Rows are points. Examples show where two turns around zero, p and q, send a point. Where does a point land after both, in the order given? Backwards means that the second turn is done in reverse. Each puzzle has new turns, and all numbers are rounded.

Turn p:
[0,-7,5] => [-2,-3,8]
[17,2,-17] => [16,-12,-14]
[4,12,-2] => [8,7,-7]
[-5,-19,10] => [-11,-9,17]
[17,33,16] => [28,29,0]
[-32,-21,-12] => [-38,-12,-5]
Turn q:
[-1,-5,-4] => [3,1,-6]
[16,5,-9] => [17,-2,9]
[-11,-6,48] => [-43,-25,2]
[-15,2,-7] => [-5,15,-6]
[8,-18,-23] => [24,1,-18]
[3,22,-5] => [3,12,19]
Where do these land?
q, then p backwards: [23,-30,11] => [20,-19,-29]
p, then q: [-11,12,5] => [-3,13,11]
q, then p: [-24,13,16] => [-23,21,-5]
p, then q: [4,-17,-9] => [0,-8,-18]
p, then q backwards: [22,3,-15] => [16,-18,-11]
p, then q backwards: [-13,19,-8] => [-21,-7,-10]

Turn p:
[4,2,25] => [-11,1,23]
[-24,-29,6] => [-13,35,-8]
[32,3,-48] => [6,-40,-41]
[7,8,4] => [1,-9,7]
[-19,15,13] => [16,13,18]
Turn q:
[-15,13,2] => [-6,18,7]
[24,5,-16] => [28,-7,-3]
[-42,-29,6] => [-45,9,-24]
[32,11,7] => [23,-18,19]
Where do these land?
q, then p backwards: [-8,6,-38] => [-30,-7,-24]
q, then p backwards: [-28,27,5] => [-24,-16,26]
p, then q: [6,-20,35] => [-31,21,16]
p, then q backwards: [36,-13,2] => [-3,-30,24]
p, then q: [-5,-1,-3] => [6,2,1]

Turn p:
[-38,-44,-17,-10] => [-29,30,-24,-38]
[28,0,18,4] => [24,-9,22,-2]
[9,22,22,3] => [17,1,14,24]
[-14,13,-31,-28] => [-6,-9,-44,5]
[-8,25,11,-2] => [4,6,-2,28]
[23,-16,-3,32] => [-9,-19,33,-17]
Turn q:
[9,-3,36,-24] => [6,29,-8,-32]
[-34,-47,3,11] => [48,-24,23,-10]
[20,3,1,5] => [-2,15,-8,12]
[-10,13,-7,15] => [-12,-8,15,9]
[15,33,-33,-7] => [-38,-12,-22,20]
Where do these land?
q, then p backwards: [0,12,-37,12] => [0,33,-20,14]
q, then p: [-14,-24,34,8] => [43,-5,6,11]
p, then q: [2,15,11,10] => [4,12,15,7]
p, then q: [-19,-12,30,-30] => [-43,9,-14,14]
q, then p: [31,9,-39,0] => [-47,-15,6,-8]

Turn p:
[7,30,12,12] => [29,14,-2,-14]
[15,-8,-2,7] => [-8,15,-5,5]
[2,12,-16,-31] => [-12,-18,-14,-27]
[-18,-27,-11,3] => [-20,-11,18,18]
[-6,-7,17,9] => [11,0,2,18]
Turn q:
[-9,3,-22,2] => [-18,7,-10,-11]
[-6,5,5,-15] => [5,16,5,4]
[15,3,-4,-17] => [12,10,-16,8]
[-7,-10,-10,-10] => [2,11,-4,-14]
[7,-15,31,48] => [3,-54,26,1]
[0,13,0,-8] => [-3,10,-1,11]
Where do these land?
p, then q: [15,17,6,15] => [-2,6,-14,23]
q, then p: [3,11,2,-31] => [14,20,3,-22]
q, then p: [-12,-22,-22,-4] => [-9,-22,-15,-18]
q, then p: [-19,9,15,24] => [16,-14,2,28]
p, then q backwards: [13,-15,-2,-4] => [2,16,-13,0]

Turn p:
[19,-39,3,-5,-5,-16] => [22,-3,14,20,24,23]
[7,-23,34,-4,-23,-5] => [5,-28,17,-8,16,30]
[30,48,7,28,-4,21] => [-31,32,26,-38,-18,-6]
[-16,33,-28,-17,12,30] => [-13,18,-36,-18,-3,-36]
[-9,-11,6,20,14,-2] => [-1,-11,17,15,-5,-13]
[-20,5,6,-21,5,-27] => [21,-15,-21,4,-22,8]
[-16,-20,-6,-1,-19,-22] => [-2,-16,-12,26,1,22]
[5,7,-23,1,21,21] => [-2,22,-4,0,7,-30]
Turn q:
[-23,-13,-7,-21,2,-9] => [10,-9,-3,12,30,-5]
[11,3,36,8,-44,-5] => [-3,-2,41,-35,-3,23]
[-30,14,-36,13,31,36] => [-12,39,-36,17,8,-39]
[24,6,-11,19,0,-26] => [16,-18,-3,-10,-32,-7]
[-3,-1,5,-8,20,13] => [-7,11,-11,17,4,9]
[16,17,-10,-15,-22,-3] => [-12,-19,-9,-27,2,4]
[14,-9,-25,4,-7,13] => [-21,-12,-2,1,-9,-22]
[-8,-15,48,1,20,-20] => [30,11,22,24,0,37]
Where do these land?
q, then p backwards: [2,17,-13,1,34,6] => [-15,12,-30,-16,0,-13]
p, then q: [30,-14,-2,-1,8,-29] => [-21,17,1,-13,-29,17]
q, then p backwards: [-21,2,32,-3,-11,-14] => [36,-15,13,-9,-2,-5]
q, then p backwards: [-33,-5,-4,2,-23,4] => [20,-12,0,0,13,31]
q, then p: [15,6,-17,-4,-25,25] => [9,-26,-30,11,-7,-1]
q, then p: [31,-23,-8,16,8,27] => [-31,-32,-3,15,-13,16]
q, then p backwards: [-8,-15,0,-38,-27,-1] => [-1,-31,18,1,-23,26]
q, then p backwards: [-16,32,12,28,37,-18] => [19,19,-22,-33,24,-33]

Turn p:
[12,-6,11,12,0,-7] => [-15,-10,7,-6,7,-5]
[10,-12,-8,4,11,1] => [3,-17,-7,-9,1,-4]
[-9,15,-27,-13,-5,-5] => [25,2,-2,15,-2,21]
[-35,-2,17,3,-15,4] => [-13,22,2,24,-19,-13]
[5,7,10,8,7,2] => [-12,3,-5,-6,8,2]
[5,-5,-9,6,-9,11] => [0,-6,2,-8,-15,7]
[12,3,7,-20,12,-7] => [13,6,3,-10,21,-8]
Turn q:
[-8,-10,-18,-1,-13,8] => [-16,1,8,15,-3,13]
[-16,1,21,8,-6,0] => [-10,-14,-2,-19,-10,-7]
[21,3,15,4,-20,-5] => [8,0,-7,-22,7,22]
[-1,-19,-12,-3,16,11] => [-3,15,21,12,0,-9]
[-5,-10,5,-6,15,-10] => [10,-7,13,1,-1,-14]
[17,13,-3,-11,0,2] => [8,7,-11,3,18,4]
[-7,22,-9,10,9,-6] => [5,0,-22,11,-11,-9]
Where do these land?
q, then p: [13,-5,-18,7,-1,-3] => [-13,5,-1,-12,-4,15]
p, then q backwards: [11,10,4,-7,-4,-11] => [11,-11,1,-13,-2,3]
p, then q backwards: [-48,-8,4,15,1,1] => [-24,19,-35,14,15,8]
p, then q: [16,-10,6,-9,1,-3] => [13,-8,9,-5,11,-6]
q, then p backwards: [-18,3,-4,-6,-7,12] => [-4,-2,10,21,2,-6]
p, then q: [15,7,1,-6,14,0] => [6,6,5,10,13,-12]
q, then p: [10,4,8,7,-4,5] => [13,8,-2,-3,1,6]

Turn p:
[8,22,-29,-11,3,2,24,19] => [-27,-7,13,9,25,7,5,26]
[-16,-5,-9,-4,-10,5,3,-5] => [-1,4,-12,-9,-4,6,11,10]
[-3,15,-22,-16,21,5,1,10] => [-17,-15,12,8,-3,14,-7,24]
[-6,-6,30,-7,-15,6,-10,1] => [34,6,-3,-1,-4,-11,5,-1]
[-1,5,19,17,-5,-4,-10,-19] => [7,17,7,-6,-15,-11,3,-19]
[-5,-3,-1,-2,12,-12,15,5] => [-13,-11,-7,6,0,-13,-1,5]
[12,0,-18,-1,16,16,18,4] => [-17,-24,10,-2,13,12,6,0]
[-6,-14,20,20,-14,-3,-23,5] => [23,18,-14,12,-10,0,1,-22]
[17,-16,10,5,-9,-15,-17,-20] => [11,14,-7,-16,-1,-5,-21,-24]
Turn q:
[-35,-16,6,12,-3,32,-4,4] => [-8,-8,46,4,-5,20,-5,3]
[-10,-6,-3,16,29,0,-6,6] => [-1,-23,11,-1,10,-5,-16,-16]
[24,10,-14,2,-7,4,3,-8] => [10,-5,-17,7,-7,-4,22,0]
[12,-12,1,-10,-9,-14,4,25] => [-7,3,-9,-15,18,-9,3,22]
[18,-9,16,11,1,-15,19,-2] => [28,8,-6,-1,18,-10,-5,7]
[-3,23,-7,-10,-30,-10,1,-7] => [-10,17,-20,16,-21,3,3,16]
[-3,-1,22,4,25,7,-2,11] => [-1,-1,12,-1,27,6,-9,-19]
[2,3,-7,-5,0,-2,-19,-16] => [-1,-4,-11,-8,-17,9,0,-10]
[-5,8,-14,-20,-6,-2,4,-13] => [-10,12,-5,-1,-22,-10,7,-3]
Where do these land?
p, then q: [7,-1,7,-41,21,-14,-3,0] => [-14,-13,-12,-34,15,16,-8,13]
q, then p: [5,-15,-1,13,-5,13,-5,-10] => [15,-10,2,-7,17,-2,2,-8]
p, then q: [3,0,19,6,-14,5,-5,-6] => [12,11,-18,4,1,-5,7,-7]
q, then p backwards: [-30,-6,-2,-21,48,4,-3,4] => [38,6,4,24,21,-17,12,-29]
q, then p: [3,-13,-13,15,-8,6,7,15] => [6,-15,-14,16,11,-9,-2,-6]
q, then p backwards: [7,4,-11,6,-14,-33,1,-8] => [-21,-16,6,-19,0,-20,-8,4]
p, then q backwards: [-14,15,26,5,-15,-6,2,5] => [7,2,-3,-6,-7,2,34,-11]
p, then q: [9,2,-12,9,-17,16,15,-8] => [-3,16,14,5,3,-16,5,-20]
p, then q: [10,3,2,8,18,3,1,1] => [12,3,9,-6,-4,10,-10,0]
q, then p: [-1,13,-14,0,-13,7,-11,8] => [-3,-1,-15,5,2,6,21,1]

Turn p:
[7,10,2,9,-3,-8,5,5,-2] => [11,-3,-8,-4,6,-8,3,5,2]
[8,-7,7,-8,-10,5,-4,6,-4] => [-12,-13,-3,-6,-4,0,0,1,7]
[-4,-7,-6,-1,-8,-1,3,-3,-4] => [-7,4,1,-7,-1,-5,-5,-3,-5]
[0,-2,5,-6,4,-5,0,-5,8] => [-1,4,1,2,5,10,-4,4,4]
[8,-5,-2,9,10,-7,-6,13,-1] => [16,-6,-1,-1,-12,-1,-6,5,5]
[9,4,1,-1,-7,9,-8,-2,-6] => [-4,-8,-1,-5,-2,-1,10,-9,6]
[-3,-4,-2,8,29,19,8,9,-3] => [6,8,-4,24,-26,-1,7,3,-4]
[1,-9,12,-4,-3,6,5,5,-4] => [-13,-4,-4,0,-7,-1,2,10,3]
[2,2,-4,3,-6,4,-1,11,10] => [3,-12,-7,0,0,3,-2,-2,-9]
[10,9,-7,-11,-9,-12,-1,11,-3] => [4,-13,-7,-2,11,-9,-12,-6,9]
[11,2,-6,2,-5,-5,5,-34,1] => [-1,24,-4,-17,11,8,7,-15,8]
[-48,6,0,0,7,-3,-6,-17,6] => [-4,19,36,14,16,4,2,6,-24]
Turn q:
[6,0,-2,3,-10,1,5,-6,-14] => [9,2,1,11,7,-7,-2,8,-4]
[-7,0,-7,-14,-4,20,11,-10,12] => [-17,5,10,-1,-14,-10,-1,4,-20]
[0,-9,-1,-17,15,-6,-6,2,1] => [-19,3,2,5,2,14,1,-3,9]
[-5,-2,-3,14,0,-16,7,-2,10] => [5,-5,-12,-13,-3,3,-13,8,4]
[4,7,-12,3,-1,-14,-13,11,6] => [5,-3,-9,1,-1,6,-13,-19,7]
[10,7,11,6,8,-2,10,0,9] => [9,-3,9,-7,-13,6,2,7,8]
[7,-11,1,5,-5,8,-11,1,-9] => [0,2,3,4,13,-14,5,-4,8]
[6,9,-3,16,11,-1,-6,-3,-3] => [13,-2,10,-10,9,6,-7,-4,4]
[-5,-13,-3,-5,4,4,-6,18,-16] => [-11,-14,-3,11,16,-1,10,-7,4]
[-16,12,19,-11,-19,6,8,-12,3] => [5,17,-10,0,-15,-3,18,10,-21]
Where do these land?
p, then q: [13,-7,-4,0,-7,4,-1,-7,-11] => [-8,11,-7,3,-10,1,-6,3,-9]
q, then p: [-12,-3,-6,-2,4,-8,1,-7,7] => [-5,-6,10,9,0,-4,-2,-10,-4]
q, then p: [8,-4,12,-12,-12,21,-13,-2,7] => [5,13,-5,-5,27,-7,3,12,-2]
p, then q: [19,7,-2,-5,-3,4,-5,-3,-2] => [-11,6,4,-5,-7,-5,-13,7,-2]
q, then p: [-11,8,-5,16,14,-10,4,-2,3] => [-14,-9,2,9,-12,6,-4,-11,11]
p, then q: [-9,-9,-10,9,8,-22,9,15,12] => [11,1,5,14,13,-1,3,-24,15]
q, then p backwards: [7,5,8,-12,1,-2,6,-5,-11] => [-8,3,9,1,16,4,0,-2,6]
q, then p: [2,-10,-1,11,10,0,11,4,7] => [-9,-9,3,1,-4,9,-13,7,-1]
q, then p: [-7,-1,-5,3,14,-1,-5,7,-6] => [-8,8,4,9,-10,7,1,0,1]
p, then q: [8,10,-8,-6,-6,13,7,-2,-11] => [-2,5,-6,-6,2,5,-17,13,-7]
q, then p: [-19,3,20,-1,-23,-1,-14,2,5] => [4,16,-16,2,15,-17,-11,-19,-1]

Turn p:
[2,-8,23,11,13,7,6,9,-24] => [20,3,-5,-20,5,10,-10,16,17]
[18,1,-7,8,-14,-5,32,11,-2] => [3,12,-21,21,-5,12,-5,-12,20]
[-9,25,-8,0,-27,-13,7,13,12] => [-8,-6,-8,20,-37,-1,2,-9,-4]
[0,24,-7,-11,3,2,23,11,-5] => [2,-4,-26,-6,-14,0,6,-21,6]
[-16,-16,1,1,9,14,6,-15,-28] => [5,-7,-1,-22,19,30,1,6,-5]
[13,-19,25,6,17,-23,23,-11,-24] => [6,39,-17,-19,13,15,-20,14,8]
[-5,1,9,-13,-8,11,-13,-3,25] => [11,-5,20,8,-3,-15,1,-10,-18]
[-1,0,-20,-17,-8,11,-48,-7,10] => [-19,-16,40,0,4,-16,27,-3,-9]
[-7,-9,-13,1,8,-4,-12,10,17] => [-15,-14,9,6,6,-14,-12,-1,-1]
[6,2,-2,14,6,1,-23,-19,19] => [-4,0,9,12,13,-20,11,19,-15]
Turn q:
[14,20,3,-22,20,11,-10,-11,21] => [17,34,-2,23,-14,-2,-4,-1,-7]
[0,-8,6,23,-10,-10,-13,11,-5] => [-25,-2,2,-13,9,-1,-1,5,15]
[13,-25,12,-12,-25,5,12,-6,-13] => [-6,-25,5,-5,-28,21,5,-10,5]
[21,17,-4,-22,20,18,-23,12,-11] => [9,25,-4,10,-11,-8,-36,-21,3]
[2,5,-19,-18,19,-10,2,-8,10] => [26,5,13,18,2,-11,-4,6,-2]
[8,-7,24,-5,-13,-14,12,9,-21] => [-7,-10,13,-13,0,25,5,-22,9]
[-1,3,-5,25,4,-2,7,-10,-13] => [-8,-6,-1,-11,8,-21,14,-8,-1]
[-28,-17,4,11,-27,-15,9,-21,-12] => [-23,-37,8,2,9,7,22,6,-14]
[-13,-26,5,-6,10,13,4,-6,21] => [6,0,6,-8,-17,5,1,28,-20]
[-25,19,-12,21,18,17,-3,14,7] => [3,14,-24,-12,25,-20,-8,12,-17]
[10,17,-16,5,-17,-14,4,15,17] => [9,1,-16,11,15,3,6,8,30]
Where do these land?
q, then p: [-6,17,-7,12,5,-13,11,-2,31] => [0,-2,-32,3,-1,-16,-9,-9,20]
q, then p: [-18,9,-8,-16,2,-18,-19,-23,5] => [9,-5,-13,-5,0,4,-13,37,11]
q, then p backwards: [-7,16,4,1,32,19,13,6,-13] => [-2,3,23,-26,18,2,13,-16,11]
q, then p: [17,-24,-32,23,-19,-3,-14,15,12] => [-19,-10,22,21,-10,-21,-35,-13,-1]
p, then q: [4,-25,18,-13,-8,9,-20,-10,-4] => [-2,28,5,-8,-8,18,3,-21,-7]
q, then p backwards: [10,-5,-15,-4,-7,-6,19,20,16] => [6,2,14,17,4,18,6,14,-19]
p, then q: [-24,10,-1,1,14,-32,11,-21,6] => [-5,-24,-5,11,22,-9,-28,-16,-9]
q, then p: [-2,-9,11,1,-19,15,-8,14,-13] => [-6,-19,20,-3,6,10,6,-8,-12]
p, then q: [15,9,19,-1,3,1,-3,9,-18] => [16,9,-9,13,-4,15,3,2,16]
p, then q: [10,3,11,-4,-2,28,9,-8,-23] => [27,9,-7,-3,-26,-2,7,-8,7]

Turn p:
[18,5,13,-16,-8,-1,-28,9,-4,13,-7] => [-1,-1,33,-8,13,10,-6,-13,2,17,-4]
[0,-16,9,-4,-3,-6,-7,10,21,17,-7] => [-9,-1,4,6,17,-3,-11,-4,16,4,-22]
[11,2,-24,-10,6,-7,9,3,-7,2,-2] => [-13,-5,11,13,-9,-3,13,3,-15,-6,0]
[-16,8,13,1,-7,11,8,0,-11,15,5] => [9,10,-10,5,14,-5,-13,-1,-7,9,16]
[6,8,-17,23,-5,-2,3,-19,48,15,1] => [-3,-12,-9,-10,24,-18,21,39,14,-3,-21]
[-6,-2,-8,-17,12,-8,6,-5,-1,-11,10] => [-16,-13,-6,-3,-10,-3,-1,-8,-8,-13,7]
[-11,2,14,39,29,-4,9,-15,-5,-9,8] => [17,12,-17,-4,-14,-13,3,12,30,-21,24]
[-2,4,-2,-12,-5,-2,7,-5,-10,-6,-11] => [-5,0,-2,5,0,17,2,-2,-12,-3,7]
[8,7,7,12,-11,-8,12,13,-4,-40,-11] => [25,-16,-10,8,-24,28,8,0,4,-1,-4]
[-12,-6,5,3,-3,24,9,-6,-2,-2,-13] => [5,19,-14,-2,2,10,-14,11,-9,-3,-3]
[-1,1,4,-10,11,10,-8,14,2,6,18] => [-1,-6,9,-6,-4,-18,-20,-6,-4,5,1]
[13,3,-1,-15,-12,4,10,1,-10,-11,24] => [13,-15,1,-4,-3,-5,4,-17,-26,-4,2]
[-9,-5,2,-7,-2,-8,-34,14,-6,12,-11] => [-18,10,15,-2,1,6,-7,-14,15,27,-2]
[-1,-10,-14,13,-1,-4,3,-14,-9,-3,-5] => [-4,15,-8,1,-6,1,20,2,0,-7,0]
Turn q:
[8,20,5,5,3,-37,-5,-9,4,16,-8] => [-1,-3,-22,-16,14,-7,-18,-4,-24,-5,-21]
[8,7,-2,-14,9,-1,-5,33,-8,11,7] => [-1,-28,1,-11,5,15,15,-2,-9,17,3]
[1,-7,10,-1,15,-4,9,1,24,8,-7] => [-3,1,-1,9,6,-13,-3,-22,-16,1,11]
[5,10,5,18,-8,-1,4,-8,11,-23,17] => [4,17,-12,-9,5,-19,7,18,7,-8,14]
[5,14,-12,18,-6,12,-17,-4,-17,20,-4] => [-16,8,-3,4,-3,19,9,20,-10,1,-24]
[19,12,-9,-16,2,9,-9,0,3,-1,28] => [3,10,4,-30,0,15,20,0,-4,2,10]
[-20,8,5,-26,-22,16,17,-8,24,-10,-17] => [31,21,-1,13,-18,-9,-11,-16,8,27,7]
[-18,-3,6,0,4,-3,19,0,-22,-12,4] => [10,-17,-6,7,-12,-8,4,-1,22,-14,-4]
[-3,8,7,17,-7,5,0,-3,-11,-7,2] => [4,2,-7,7,-1,-4,6,19,4,-8,-5]
[-5,-21,5,1,18,5,-24,4,8,8,-18] => [-11,-1,21,21,24,8,-4,-13,-6,1,-3]
[16,-27,-8,-14,-8,1,7,-12,-10,-2,-12] => [-2,0,17,0,-16,16,-26,-4,3,-12,11]
[-5,-10,3,11,-3,-11,0,1,-1,0,19] => [-7,-6,8,-10,2,-19,5,7,3,-9,-2]
[-11,-12,-16,0,2,11,5,5,-5,-8,-9] => [-10,-2,4,13,-7,6,-3,-3,20,6,4]
Where do these land?
q, then p: [4,-2,-24,-13,3,-19,1,-17,-18,3,-10] => [-17,7,-2,-27,1,19,-7,6,-8,11,-13]
p, then q: [-17,0,12,-2,12,19,14,-11,-22,19,-3] => [1,2,-15,-22,19,7,25,12,9,-3,-12]
q, then p: [-5,-18,9,1,-2,7,-1,-1,-8,26,12] => [15,9,-12,9,7,22,-5,-15,6,-5,4]
q, then p: [8,1,-1,-3,-11,-8,-20,-6,4,7,9] => [-5,-2,14,3,0,11,-18,-5,-3,1,12]
p, then q: [-10,6,15,-17,21,9,-9,17,8,-6,-6] => [6,10,28,1,21,1,3,7,-1,11,-10]
q, then p backwards: [9,12,-10,-6,8,-5,-15,12,-14,-16,4] => [-6,12,13,2,-11,-8,-6,-17,16,-7,-12]
q, then p: [15,-8,7,9,-1,10,-8,-1,18,-14,6] => [10,-16,2,0,-8,-16,-8,-4,2,0,19]
p, then q: [20,20,-26,14,-12,-15,10,-10,17,-6,-1] => [-8,-30,-1,14,-23,-10,-7,-4,1,0,27]
p, then q: [-9,0,-6,21,18,-1,15,2,3,4,7] => [-12,-5,-10,-16,8,-15,-7,11,4,12,7]
p, then q: [-5,-2,0,2,-8,10,-22,8,8,-2,-13] => [4,3,4,10,-2,9,1,-9,-16,18,-10]
q, then p: [-9,-17,-6,-20,-7,10,9,0,-18,10,17] => [15,-2,-10,-4,25,17,-7,-11,-4,-5,-17]
q, then p: [-21,12,16,4,-12,-18,9,-14,4,-12,-20] => [-9,-5,24,-2,-8,6,29,9,19,7,-9]
p, then q: [21,-4,14,11,-8,-1,17,21,18,-12,-3] => [-12,5,4,17,9,10,-21,14,-13,-4,24]
